Each point is reached from the start by the listed moves, each made 0, 1 or 2 times, or once backwards (-1), plus a little noise. Say if it took an odd or an even number of moves. Then give how often each move was made.
In the rows, zero is written as 128.

Moves:
(1): [124 136 166  69]
(2): [148 159 115 139]
(3): [149 161 161 148]
Start: [118 135 119 130]
Points:
[165 191 148 229] => odd (-1, 0, 2)
[163 189  56 212] => odd (-1, 2, 0)
[124 127 126 199] => odd (-1, -1, 1)

Moves:
(1): [138 135 121 105 145 133 114 158]
(2): [126 154 136 119 106 139 141 129]
(3): [119 113 165 148 129 125 110 103]
(4): [119 137 123 144 133 138 115 124]
(5): [117 144 123 117 126 138 124 115]
(6): [117 115 117 122 133 142 125 143]
Start: [124 135 110 129 125 128 140 118]
Points:
[117 122 164 165 174 140  54 133] => odd (2, 0, 2, 2, -1, 0)
[ 73 145 172 162 115 168  96  67] => even (0, 1, 2, 1, 1, 1)
[142 145 145 105 143 135 111 167] => odd (2, 1, 1, 0, -1, 0)
[107 249 114  87  95 172 133 106] => odd (1, 2, 0, 1, 2, -1)
[ 76 187  64 133  81 196 164 137] => even (-1, 2, -1, 2, 0, 2)

Moves:
(1): [144 139 125 117 125 125 137 136 122]
(2): [129 140 120 103  94 138 110 130 117]
(3): [143 141 162 127 140 129 139 131 141]
(4): [131 123 130 144 105 130 132 138 127]
(5): [122 146 123 123 131 115 102 127 139]
(6): [125 117 121 122 128 125 140 140 140]
(7): [ 94 121 121 143 141 125 140 118 125]
(8): [130 114 131 108 143  82 141 132 130]
Start: [141 116 138 133 156 132 114 122 114]
Points:
[ 60  94  84 146 107  80 102 123  93] => even (0, 1, -1, 2, 1, 0, 2, 1)
[125 111 183  72 249  18 166 140 176] => odd (0, 0, 2, -1, 1, 2, 1, 2)
[ 69  66  94 109 192  24 117 118 131] => odd (-1, 0, -1, 0, 1, 1, 1, 2)
[153 174 174  72 232  48 135 140 161] => even (2, 0, 2, -1, 2, 1, 1, 1)
[139 149 199 180 240 171 190  98 110] => odd (2, -1, 2, -1, -1, -1, 2, -1)

Moves:
(1): [140 118 140 132 121 130 131 120 146 109 136]
(2): [115 126 124 114 126 144 114 113 118 119 116]
(3): [118 119 139 133 129 122 118 115 143 137 111]
(4): [136 122 127 133 142 129 156 114 107 126 127]
(5): [122 122 129 123 134 119 136 126 144 122 127]
(6): [143 126 100 135 139 131 118 119 149 116 114]
(7): [132 115 118 129 117 127 132 127 133 134 124]
(8): [140 124 135 130 131 142 137 128 120 137 127]
(9): [117 119 124 138 122 133 131 147 133 118 119]
(10): [121 144 135 132 129 133 140 117 133 139 128]
(11): [112 126 127 139 140 142 147 123 126 123 135]
Start: [118 123 138 124 145 138 127 138 127 133 129]
Points:
[199  80  97 172 207 168 247  69 161  75 163] => even (2, -1, -1, 2, 1, 2, 1, 1, -1, 0, 2)
[131  36 168 150 158 168 249  98 105  98 164] => even (2, 0, 0, 2, 1, -1, 2, 1, 0, -1, 2)
[ 66  84 157 161 207 184 189  60 190  90  80] => even (1, 1, 2, 1, 2, 1, -1, 1, 1, 1, 2)
[117  37 165 131 136 150 147 113 175 115  56] => odd (1, 1, 2, 1, 2, 0, 1, 2, 2, 0, -1)
[116  84 131 109 149 163 175  92 114  39 127] => even (2, 2, -1, 2, 1, 0, 0, -1, 1, 0, 0)
[240  33  69 163 132 183 170 142 131  64  98] => even (2, 0, -1, 2, -1, 2, 2, 2, 2, -1, -1)
[126  81 169 176 216 131 235  30 209 105 129] => even (2, -1, 2, 2, 2, 1, 0, 0, -1, 1, 2)

Moves:
(1): [117 128 119 124 139 124 127 126 143 133 131 142 135]
(2): [124 118 123 120 148 120 136 131 124 128 132 129 131]
(3): [141 138 127 130 131 130 133 127 145 126 127 116 136]
(4): [127 130 123 145 130 112 120 121 126 136 123 117 125]
(5): [130 128 124 123 120 124 127 122 136 122 127 128 114]
(6): [134 129 152 132 139 120 123 124 126 120 135 121 130]
(7): [123 122 146 125 121 138 116 132 140 134 113 115 119]
(8): [126 134 124 135 126 127 131 120 136 127 123 134 119]
(9): [133 122 131 148 132 133 127 128 134 130 145  95 135]
(10): [127 128 146 134 137 121 122 139 122 127 132 121 124]
(11): [133 119 131 142 120 130 135 132 125 134 127 130 140]
(12): [121 131 137 128 120 129 133 129 131 138 129 128 128]
Start: [124 124 122 131 129 127 131 129 130 130 129 119 130]
Points:
[124 133 144 106 122 135 172 120 154 135 120 163 146] => even (0, 1, 1, -1, 0, 1, 0, 1, -1, -1, 1, 2)
[110 128 108 181  79 171 125 104 249 173 112  71 128] => odd (2, -1, 1, 0, 1, -1, 2, 2, 2, -1, 1, 1)
[123 121 149 208  62 145 103 121 154 179  86  39 104] => odd (-1, -1, 0, 2, 0, -1, 2, 1, 1, 0, 1, 1)
[ 73 102 158 141 158  64 108 137 136 166 124 100  85] => odd (1, 2, -1, 2, 2, 0, 1, 0, 0, 2, 0, 2)

Moves:
(1): [121 118 119 124 127 138 131 118 137 131 134 117 123 123 135]
(2): [143 126 120 124 110 126 132 130 125 118 137 127 115 118 126]
(3): [132 126 120 128 136 133 140 112 128 131 145 125 129 128 130]
(4): [113 122 133 138 128 125 130 140 133 129 127 128 128 129 124]
(5): [115 137 132 145 129 121 125 124 120 125 130 130 128 125 111]
(6): [143 136 112 131 139 131 132 134 137 121 123 117 149 139 144]
(7): [125 136 114 119 138 135 138 128 141 113 129 128 122 132 118]
(8): [128 107 127 131 139 136 120 119 130 135 134 122 135 122 131]
(9): [132 125 114 119 131 134 135 125 125 128 124 123 139 126 141]
(10): [116 139 134 137 134 138 132 143 129 116 113 135 122 142 117]
(11): [131 139 134 136 131 120 138 127 123 135 123 127 130 125 116]
(12): [130 142 103 134 156 141 126 143 146 121 118 125 139 130 140]
(13): [126 116 131 139 131 131 128 123 137 117 127 134 128 128 139]
(14): [128 133 136 133 131 137 126 133 133 126 121 130 139 122 130]
Start: [124 110 133 105 130 111 143 128 135 149 130 130 126 111 123]
Points:
[188 114  55 138 241 204 147 142 199 104 104 118 235 137 249] => even (-1, 0, 2, -1, -1, 2, -1, 1, 1, 1, -1, 2, 2, 2)
[ 89  23 149 186 160 111 160  54 158 191 196  96 135  65 128] => even (2, 0, 2, 2, 1, 0, -1, 2, -1, -1, 2, 0, 2, 0)
[116  94 157 100  95 119 126  89 132 164 137 113 131  67 124] => odd (2, 0, -1, -1, 1, 0, 0, 0, 0, -1, 0, -1, 0, 2)
[ 88 155  76 146 215 162 178 139 178  69 104 126 167 174 121] => odd (0, -1, 1, 0, 2, 2, 2, 0, 1, 2, -1, 0, 1, 0)
[155 165  89 154 195 128 147 192 182 140 104 111 222 119 187] => odd (-1, 0, 1, 2, 0, 2, -1, -1, 0, -1, 0, 2, 0, 2)
[183  96  26  94 177 146 187  70 164  88 182 118 141  79 160] => even (-1, 2, 2, -1, 1, 0, 2, 1, 2, -1, 0, 1, 2, 0)
[116 141  42 161 219 136 213 120 207 117 138  99 175 105 159] => odd (1, 0, 2, 2, 1, 1, 1, -1, 1, -1, 2, 2, 2, 0)
[122 131  95  77 156 142 153 139 155 157 103 111 156  65 134] => even (1, 0, -1, 0, 0, -1, 1, 0, 2, -1, 1, 1, -1, 2)

Moves:
(1): [128 129 122 135 128 128 129 133 130 121 127 129 122 122 134 120 122 126
 127 131 138]
(2): [140 130 125 136 130 124 130 133 137 121 129 140 132 132 143 135 120 132
 120 125 122]
(3): [123 116 132 134 135 129 125 131 117 117 122 125 140 116 138 135 124 122
 125 132 132]
(4): [120 135 135 127 117 130 129 132 122 134 140 142 152 139 110 134 128 137
 133 120 132]
(5): [136 128 122 139 119 132 132 126 131 126 117 124 115 133 130 133 128 145
 136 134 130]
(6): [133 127 128 125 133 121 127 141 124 127 140 114 135 127 129 115 153 121
 125 129 132]
(7): [126 119 132 138 128 125 138 119 137 134 130 126 110 132 124 130 129 122
 128 129 134]
(8): [133 121 130 135 131 128 135 136 125 129 135 131 118 134 130 132 119 137
 140 121 116]
(9): [122 139 125 128 146 130 137 138 124 117 155 117 125 133 135 130 138 119
 136 117 129]
(10): [131 130 126 118 134 122 140 133 134 125 116 129 129 127 134 126 120 116
 130 140 130]
(11): [111 118 121 133 129 131 134 124 135 133 140 128 133 140 146 105 124 133
 114 130 122]
(12): [127 131 128 128 146 130 145 117 137 141 125 127 140 136 128 120 130 120
 133 121 128]
(13): [127 127 127 130 126 128 126 135 134 130 135 115 133 133 133 128 124 140
 138 130 126]
(14): [128 122 133 131 128 125 121 132 126 124 124 129 130 133 135 136 133 124
 142 128 122]
(15): [122 139 123 132 133 128 121 136 128 133 136 134 129 127 139 138 129 129
 121 131 131]
(16): [123 132 128 143 116 122 121 120 117 121 134 128 119 118 142 122 142 128
 124 129 131]
(17): [129 129 137 123 122 135 125 127 127 131 127 129 126 126 128 129 132 133
 122 122 130]
(18): [139 124 120 119 117 135 124 118 132 124 134 115 134 115 122 131 123 133
 148 147 117]
(19): [112 115 132 126 125 130 127 140 124 133 117 131 129 125 125 137 119 123
 122 121 118]
(20): [121 134 144 131 133 135 136 125 146 118 120 139 124 128 124 126 123 126
 121 135 129]
Start: [138 131 131 123 145 136 119 126 125 118 141 124 125 133 125 124 136 127
 124 125 129]
Points:
[151 158 100 124 171 130 148 168 127 140 215  27 133 170 168 121 219 139
 199 114 107] => even (-1, 0, -1, 0, 2, 2, 0, 0, 2, 1, 0, 2, 2, 1, 1, 1, 1, 1, 1, -1)
[203  95 114 201  85  97 127 113 110  75 122 139  92 101 173 192  76 169
 189 182 126] => odd (0, 2, 2, 1, 1, -1, 2, 2, -1, 2, -1, -1, 1, 0, 0, 2, -1, 1, -1, -1)
[ 99 157 120 156 172 138 167 129 127 142 174 119  87 149 161 114 120 122
 171 100 110] => odd (1, -1, -1, 0, 0, -1, 0, 2, 1, 1, 0, 2, 1, 0, 1, 2, 0, 0, 1, 0)
[168 139 169 161 143 104  92 139 104  96 158  78  69 118 177 110 249 109
 133 113 162] => even (0, 0, 0, -1, 0, 2, 1, 0, 0, 0, -1, 0, 1, 2, 0, 2, 2, -1, -1, 0)
[137 124 122 154 106 149 118 127  78 108 219  30  63 111 116 144 176 171
 198  92 121] => even (0, -1, 0, 0, 1, 0, 1, 1, 2, -1, -1, 0, 2, -1, -1, 2, 1, 1, 1, -1)
[117 118 110  87 171 145 198 180 122 142 172  79 171 191 101  92 178  90
 206 102 123] => odd (2, -1, -1, 2, 2, 2, 0, 0, 2, 2, 1, 2, -1, 2, -1, -1, 1, 1, 2, -1)

Moves:
(1): [135 137 128 117 138 126 134 127 121 137 124 130 123 129 120 129 125 127
 119 131 135 136 116 127 123]
(2): [131 125 131 143 130 133 131 138 129 136 128 125 123 116 143 139 135 126
 127 130 129 120 126 122 136]
(3): [123 128 126 124 130 115 124 133 137 118 131 121 123 125 151 127 135 127
 128 132 140 118 125 125 128]
(4): [126 119 134 131 133 127 130 141 125 139 124 125 132 136 141 126 123 127
 127 131 133 128 128 130 135]
(5): [136 137 117 127 118 125 125 122 123 133 128 133 140 124 129 145 136 125
 138 132 132 124 127 128 124]
(6): [127 126 127 126 138 127 117 132 128 128 135 131 129 127 122 129 138 124
 133 135 128 128 127 124 129]
(7): [126 122 122 131 138 116 133 121 128 130 134 144 134 126 116 131 125 128
 135 117 136 125 126 134 130]
(8): [128 130 137 135 124 123 126 139 133 128 130 132 133 117 125 117 112 131
 129 130 132 128 120 133 133]
(9): [120 119 134 131 124 127 128 130 135 135 134 135 118 132 126 125 131 109
 133 126 138 135 125 119 125]
(10): [118 125 125 136 131 129 115 114 126 132 136 123 121 130 134 131 129 130
 121 129 132 138 132 129 131]
(11): [133 127 133 123 136 128 126 124 131 131 129 132 139 124 124 131 119 123
 134 124 137 117 130 125 131]
(12): [129 126 126 107 127 133 122 134 125 133 130 123 125 109 137 127 139 131
 133 119 116 128 122 128 130]
(13): [149 116 129 128 124 120 128 130 120 121 141 130 137 121 126 126 130 127
 125 125 128 126 121 119 126]
(14): [128 135 132 125 127 126 139 114 132 121 133 134 129 133 130 136 131 127
 125 132 126 131 123 128 146]
(15): [133 130 129 125 123 128 124 132 120 132 132 132 112 128 126 130 117 141
 124 126 124 127 133 137 131]
(16): [130 124 132 122 132 133 131 126 128 125 131 122 131 124 121 131 135 123
 137 129 132 138 131 135 121]
(17): [131 132 129 134 135 130 121 132 131 127 129 130 127 129 133 128 125 131
 134 120 131 138 127 124 131]
(18): [127 126 128 128 128 128 130 131 120 120 119 127 126 120 130 130 136 129
 125 129 129 124 129 127 139]
(19): [127 120 114 128 138 123 130 133 134 128 128 138 123 118 126 130 116 133
 125 131 120 133 136 123 127]
(20): [126 133 134 132 135 121 133 134 117 123 137 128 128 127 142 125 116 112
 127 123 124 124 135 128 130]
(21): [135 125 126 122 125 132 118 120 135 125 119 123 133 123 124 135 127 118
 123 127 114 127 116 140 128]
(22): [117 128 127 122 125 139 129 131 117 121 133 126 126 130 124 137 104 142
 131 138 125 124 117 124 131]
(23): [129 133 129 132 122 145 127 129 127 121 120 139 124 140 133 120 124 123
 121 135 130 120 126 144 128]
(24): [123 129 124 124 123 135 133 131 129 130 133 125 128 129 125 130 132 124
 120 118 129 128 132 134 130]
Start: [139 129 132 134 141 136 138 120 137 106 139 134 131 123 132 123 141 119
 123 118 133 132 132 136 131]
Points:
[ 95 138 113 153 175 138 141 169  98 100 151 177  82  61 125 122  60 118
  88 132 131 112 142 170 156] => odd (1, 1, 0, -1, 0, 1, 1, 2, 0, 1, 0, 0, -1, -1, 1, 0, -1, 2, 2, 2, 0, 1, 1, 1)
[112 129  86  91 171 145 156 133 142  85 141 190 155  97  40 120  74 137
 133 109 134 105 148 193 108] => odd (0, -1, 0, -1, 0, 1, 2, 1, -1, -1, 1, 0, -1, -1, 0, 1, -1, 0, 2, 0, 0, 1, 1, 2)
[150  88 105  53 161 143 104 128  81  87 156 152 140 120 118 161 101 144
 114 122 111  72  94 199 165] => odd (0, -1, 1, 2, 0, 2, 2, -1, -1, 0, 1, 1, 1, 0, 2, 0, -1, 1, 0, 0, 2, 2, 1, 1)
[126 135 151  89 137 128 124 116  74  23 199  97 121 113 152 156 151 117
 144 140 112 114 136 104 160] => even (-1, -1, 1, -1, 0, 2, -1, -1, 0, 0, 0, 0, 1, 1, 1, 1, 0, 2, -1, 2, 0, 2, -1, 0)
[170  81 136 166 136  91 186 121 183 112 141 249 217 132 104 109  90  32
 165 124 208  99 131 170 142] => odd (-1, -1, 0, 2, 2, -1, 2, 2, 2, -1, 2, -1, 1, 1, -1, 1, -1, 0, 2, 0, 0, -1, 2, 0)
